Each row is a point. To make a cloud, some directions were put in groups of two or more. Within a group, all points are equally far from the middle, so they leave a hole (a ring in 2 directions, a hollow ball in 3). The other directions are filled evenly. Then the cloud was stretched, turned, moved and blurred a little. Count the holes, and give their numbers of directions, smallest first.

Cloud (20 x 3):
-2, 28, -9
13, -26, -51
24, 21, 15
-27, 11, -35
1, -36, -44
-41, -26, -48
7, -40, 1
-24, -52, -18
-27, -28, 26
-24, -52, -8
5, 18, -41
9, -42, -33
-34, -54, 0
-8, -33, -48
-3, -5, -54
-1, -41, -38
46, 24, 13
8, 17, -45
13, 23, 11
42, -12, -60
Holes: 1 (2)

Cloud, 29 rows:
18, -51, -17, 4
0, -15, -20, 3
-36, 38, 20, 23
-27, 0, -29, -6
-15, -18, 19, -18
7, -34, -4, 3
-9, -10, 0, 33
4, -48, -14, -1
-21, 43, -12, -10
-1, 36, 8, -12
2, 40, 15, 32
22, -33, -15, -18
21, -10, 16, -23
-12, 20, 7, 2
-20, 60, -5, 12
-8, 2, -43, 14
-35, -28, -10, -19
-9, -15, 0, 21
-36, -5, 0, -24
-33, -14, -31, 14
-3, 52, -1, -6
6, 53, -1, 4
-28, -1, -7, -18
-3, -16, -31, -16
-19, 34, 10, -4
-26, 2, -3, -2
11, 34, 39, 36
17, 6, -2, -4
-16, 41, 30, 32
Holes: 0

Cloud, 49 rows:
-20, 17, 38, 0, 33, -15
-43, 12, -17, 23, 6, 1
-31, -15, 15, 23, -16, 29
8, 16, 27, 31, 7, 35
-30, -13, 33, -16, 25, -6
29, -10, 22, 24, -42, -1
-35, 22, 24, 15, 19, -28
-23, 21, -10, 19, -7, 48
25, -20, 29, 20, -42, -4
-24, 32, 22, 27, -5, -24
-4, -57, -4, 4, 9, -11
39, -34, 33, -21, -7, 26
-1, -60, -1, -13, -20, -7
31, -17, 14, 20, -25, 45
-40, 6, -1, -5, -40, 8
-21, -19, 27, 50, 3, 4
-33, 6, -6, 24, -7, 45
-30, 8, -18, 0, 20, 11
-6, 27, 7, 3, 28, 23
-26, 21, -23, 17, -21, 29
41, -36, 26, -15, 1, -6
-2, -54, 32, -8, 5, -8
22, -2, 9, -38, -15, -3
-6, 23, 37, 25, 29, 8
-8, -39, -1, 6, -50, -6
-6, -3, -28, 24, -36, 18
10, 25, 10, -20, -44, 21
8, -47, -13, 18, 19, 12
24, -39, -12, 4, -42, 39
-16, 29, -12, 15, 7, 27
36, -36, 31, -20, -18, -13
-26, 1, 28, -32, -3, -18
19, -3, 22, -27, -44, -12
-17, 1, -9, -27, 20, 26
5, -59, -10, -16, -19, 4
8, -46, 40, -8, -15, -3
21, 9, -4, 0, -51, 19
7, -53, 25, -10, -22, -18
14, 8, 7, -36, -1, 1
-6, 19, -1, -6, -25, 56
-30, -14, 7, 11, -19, 40
20, -23, -9, 41, -9, 31
30, -34, 32, -4, 7, -24
40, -33, 27, -21, -30, -3
2, 2, 10, 11, 38, 36
46, -37, 24, -19, -24, 18
0, 19, 19, 5, 10, -29
41, -45, 8, -19, 0, 20
15, 0, -17, 29, -16, 11
Holes: 3 (2, 2, 2)
